Each row of a before or after table is a point. The points were changed in one or more steps. Then noise was added and the rows were shuffled. The steps act on how far a point lies along the listed directions, d1 being the first. Write out the steps. A step turns or swaps two directions, mirrors them in a line or flattens them onto one, adds a multiple of one to another, or multiplies one. Angles are multiples of 10 degrees, from the lower direction toward the higher: turns from -170 to 170, lines from 10 to 170 but not 90. Use the fewest steps. Two steps may share a direction if one is a turn and the other turns, adds or multiplies; they go together, in the order done. Otherwise the lowest direction goes first.

Directions:
(1): [-42  47  17]
(2): [  9  29 -57]
Before:
[[ 25 -44  -5]
 [  8   3 -45]
 [ 28  15 -25]
 [ 22 -16  25]
 [-17  -1  51]
 [ 12   2 -50]
 [-15 -13  32]
 [-26 -20  57]
 [-17  15  30]
 [-38  14  12]
 [ 20  -4 -39]
 [-30  19  29]
 [ -4   8 -55]
 [-24  19  19]]
After, 14 rows:
[[-25  38 -25]
 [-12  33 -27]
 [  2  39  -6]
 [ 12 -34   9]
 [-19 -25  28]
 [ 24 -42  26]
 [ -4 -25  39]
 [ -6 -16  31]
 [ 34  -9  -7]
 [-41  33 -17]
 [ 20  -6 -46]
 [-26  32 -21]
 [ 21 -61  17]
 [  7 -21  33]]
Steps: turn d1 and d2 by -70 degrees

Directions:
(1): [-58  -8 -17 -38  16  -5]
(2): [ 28  27 -60 -18   6  -6]
Before:
[[  0 -14  27  13  -1   1]
 [ -5   3  -6  -1   4   4]
 [ 15  12  -3   5   9  -4]
 [ 10  12 -33 -11   5   5]
 [  6 -12 -22  -6  10  -4]
 [ 11  13 -20  -4   3   8]
 [ 11   3  -8  14  -7  -3]
 [-32 -17 -17 -22  22  -3]
 [ 21   5 -10  -1  -3  -2]
 [ 22   7 -22   2   2 -13]
 [ 12   8   3  11  -2  -6]
 [-60 -16  37 -12   5   0]
 [ 11  11  -1   5   9   0]]
After:
[[ 12   9   0  11  -2  -6]
 [ 10   3 -11  13  -7  -3]
 [ -6   2  -6  -1   4   4]
 [  3 -13 -21  -7  10  -4]
 [  8  12 -21  -7   4   7]
 [  5 -13  25  16  -2   1]
 [ 11  11  -3   4   9   0]
 [-54 -18  46  -4   2   1]
 [ 19   7 -25  -1   3 -12]
 [  3  11 -34 -14   5   5]
 [-35 -20 -10 -20  22  -2]
 [ 14  13  -4   3  10  -5]
 [ 19   6 -12  -3  -2  -2]]
Steps: turn d1 and d2 by -10 degrees

Directions:
(1): [-30 -44  14   7  -2  34 -12 -44]
(2): [-22 -29  36  34  -4 -13   7  48]
(3): [-27  28 -31  36  30  33 -20  16]
(4): [ 43 -10 -15  49 -15  17  34 -11]
(5): [ 19 -19 -19  21 -13 -32 -60  -4]
Before (10 x 8):
[[ 37 -24  34 -24 -47 -38  27   0]
 [ 15 -22 -10  45 -17  18   8  -1]
 [  6  17  -3  -7  16  10 -11  -1]
 [  2 -32  10  15 -12  14  15 -20]
 [ 10  39  22 -19  29   1  39  37]
 [ -6  -7  -5 -19  -4  13  -2 -30]
 [-10  22  12  -8   5  34  51   2]
 [ 11  -6  -3 -13 -25   0 -17 -59]
 [-17 -26  -1  -6  -3  13 -26 -32]
 [-12 -29  -3  -9  -9   4 -24 -45]]
After, 10 rows:
[[ 19  40 -23 -26   3 -25   6   9]
 [ 15  61 -23 -12   0   1  15  -8]
 [-35 -31  45  19  25  31   2   6]
 [  4  -3  17 -17   7  12   2 -12]
 [-18  -7  36  14  -6  15  41  27]
 [  2  25  -7 -21   4  -1  21  11]
 [-16  33 -37  52  16  30 -25  28]
 [ 26  14 -12  18  -5 -13  16  24]
 [ 40 -12 -15  25 -28  -5  12   0]
 [ 21  26 -13 -29  -1 -24   3  12]]
Steps: turn d1 and d3 by -160 degrees; turn d2 and d5 by 50 degrees

Directions:
(1): [ 60 -42   7   0  -1  11 -17  27  20]
(2): [ -7   8  -8 -16 -58  50 -10 -13  19]
Before, 14 rows:
[[  6  -2   0   0  -1   3  -1   4   4]
 [-25  17  -4  -2 -11   8   6 -12  -7]
 [ -4   3   0  -6 -10  12  -4   2   7]
 [ -2   3  -2  -2  -8   6  -3   3   3]
 [-12   4  -5  -3 -17  12  -2  -6   2]
 [-13   9  -1   0  -8   4  -1  -6  -1]
 [  5  -3   0   1   1  -1   2   3   1]
 [  2   0  -2   2   7   1   2   1  -1]
 [-21  12   1   1   6 -11  -1 -11 -11]
 [ 16 -16   1   4   0   1  -3   8   5]
 [-15  10  -5   1  -1  -2   6  -5  -2]
 [ -5   1  -1   1  -1   2   3   0   2]
 [ -5   8   1   2  14 -14   2  -3  -3]
 [ -8   7   6  -1   6  -4   0   2  -4]]
After, 14 rows:
[[-18  14   4  -2   6  -6   3  -2  -7]
 [-18  17   0   1  14 -16   6  -8  -7]
 [ -4   3   0  -6 -10  12  -4   2   8]
 [-23  12  -7  -3 -17  10   1 -11  -2]
 [ 42 -34   4   5  -1   5 -10  20  14]
 [-29  21  -3   0  -8   0   4 -14  -7]
 [ 11  -7   1   1   1   0   0   6   2]
 [  4  -1  -2   2   7   1   2   1  -1]
 [ 15  -9   1   0  -1   5  -4   7   6]
 [-60  42  -8  -2 -11   2  16 -28 -19]
 [-52  33  -3   1   7 -17   8 -24 -21]
 [ -3   3  -2  -2  -8   6  -3   2   2]
 [-37  26  -7   1  -1  -6  12 -14  -9]
 [ -9   4  -2   1  -1   2   4  -2   1]]
Steps: multiply d1 by 2.5

Directions:
(1): [-26  21  24 -26  -2  -8  37  -8 -52  34 -16  -8]
(2): [-31 -29   9  29   8 -22 -30   0 -32 -32 -41 -10]
(3): [ 11 -25 -39  25   9   9  47  20  -4  11 -34  33]
(4): [-52  10 -15  -1 -24  -2  22 -44  40 -15 -12   7]
(5): [-22 -14 -33 -31  18  11   7  32  13  -1  -5 -60]
Before, 13 rows:
[[  0  -3   0  -1   1   1  -6   3   5  -7  -4  -9]
 [  8  -1   4   5   1  -1 -10  -1  12   1   9  -1]
 [ -7   7   3  -7  -1   3   5  -2   4   4   2  -7]
 [ -7   6   9  -4  -6  -6  -1 -14  -6  -2   6   0]
 [  4 -12 -11   8  -3   2 -11   2  22 -16   4   3]
 [  0 -11 -11   5  -5   1  -5   6   6  -7   2  -4]
 [  1  12   1 -14  -1   5   3   2   5   1  10 -11]
 [ -3  -3   2   0   2  -6   2   1  -6   1  -7  -5]
 [  2  10   5  -6  -5  -2  -5   2   0  -3   7  -3]
 [ -7   9   3  -8  -5   5   4  -2   0   4  -3  -6]
 [  4  -9 -10  11   8   3  22  12 -11   0 -17   9]
 [-10   0  10  -2  -3   2  -2  -6  -5   3  -3  -2]
 [ -1  16   5 -10  -6   0  -2  -7  -1   9  12   2]]
After:
[[ -4  18  13 -18  -4   1 -12  -4   5  -4  19 -21]
 [-11   4  16  -6  -3   0  -8 -10  -3   2   2  -7]
 [ -5  -5   1   0   2  -5   4   2  -7   1 -11  -4]
 [  9   4  12  -1   1  -2 -18  -5  11   0  17  -9]
 [  2 -14 -14   9  -2   2  -3  10   3  -6  -3  -2]
 [ -1  18  17 -13  -8  -6 -19  -4   0  -5  17 -13]
 [  8 -15 -12  10  -1   3 -11   5  19 -15   3   4]
 [ -8  12   8 -10  -7   4  -3  -6   2   0   0  -9]
 [ -5  26  18 -20 -10  -2 -16 -16   3   5  26  -8]
 [-10   8   8  -8  -2   2  -2  -4   4  -1   4 -13]
 [ -9  15  21 -13  -8  -8 -15 -19  -2  -6  19 -10]
 [ -4  -2   5  -2   0  -1 -12   2   4 -10  -2 -13]
 [ 12 -30 -41  30  14   9  60  28 -14   8 -46  36]]
Steps: turn d1 and d4 by 10 degrees; add 0.5 times d5 to d2; multiply d3 by 3

Directions:
(1): [-21  27  19  -7  19   6   5  57   5 -28 -48 -28  10 -12]
(2): [-15 -50 -17  -3 -45   0 -14  19  -9 -28 -25  15 -44 -11]
(3): [ 35  -4  24 -27  -4  -9  60 -13  38   2 -23  14 -24 -16]
(4): [ 48  28   8   0  -3  -2 -23  37 -31  24  14  19 -26 -40]
Before, 14 rows:
[[ -9 -25 -12   9 -17  -2 -11 -11  -8  -3  16  11 -10  15]
 [-10  12  -6  11   2  11 -30   4 -24  11  23  10   5   5]
 [ 20  27  20  -9  15   0   5  30   8   6  -6  -6  -4 -20]
 [-19  12   3   8  22   7  -9  15  -8   2   3  -3  10   7]
 [ -5 -33 -25  11 -16 -11 -26 -17 -14  -3  11  10  -7  15]
 [-27  -9  -3   1  -5  18 -27  41 -24 -25 -18 -16   1   0]
 [-10 -30 -25  10 -27  -4 -20 -19 -15   3  26  17 -14   7]
 [-26 -24 -13   2  -8  -4  -6  -5  -1  -8   8  -3   5  16]
 [-13  -5  -5   7   2  -4 -15 -14  -5   0  15  -1   0   0]
 [ 28  16  15  -6  -3  -3  -1  18  -7   2  -8   9 -17 -27]
 [  3   7  16  -2   2  -4   5  25   1   7 -14  -6   2   0]
 [-26 -13 -17  14  -8   9 -36  -6 -11  -2   6  -8   3  20]
 [-15   0  -2  14  12  -7 -19  14  -9  -9   6 -17  16   6]
 [-28  -2  -5   3   6   9 -17  15  -3 -20 -16 -13  11   4]]
After:
[[ 19  31  14  -3   9   6  -5  21 -13  16   9  13  -8 -17]
 [-19 -30   1 -13 -28  15 -13  60 -18 -42 -47  -4 -35 -19]
 [ -2 -31 -13   7 -33  -2 -27  19 -24  -9   6  21 -35  -5]
 [ -1   5   2   5   4  -4 -16   2 -12   4  11   3  -6 -13]
 [  3  16  11   7  17  -9  -9  28  -6  -4   0 -16  11  -9]
 [  9  21  24 -16  26  -1  38  -9  38   6  -6 -14  18   4]
 [ -5  31  16   1  35   6   5  18  -1  10   1  -5  13  -1]
 [ 13  -8  15 -13  -8  -6  28 -12  22  -9 -18   8 -15 -10]
 [-19  -3  -2  -1  -2   7 -19  32  -7 -22 -24  -8  -3  -8]
 [ -2  -3  -8   7 -17   8 -42  35 -24  -2  -9   2 -26 -13]
 [ -4  -1  17  -4   4  -4  17   9  14   5 -14 -10   9  10]
 [  3 -38 -24   3 -50  -4 -34  21 -33  -6   9  31 -50 -23]
 [-17 -22 -15   6 -20  -3 -30  26 -22 -10   4   4 -15  -3]
 [  9 -39 -24   8 -37 -12 -42  23 -32 -11  -5  22 -40 -15]]
Steps: turn d1 and d3 by 30 degrees; turn d3 and d4 by -70 degrees; multiply d2 by 2.5
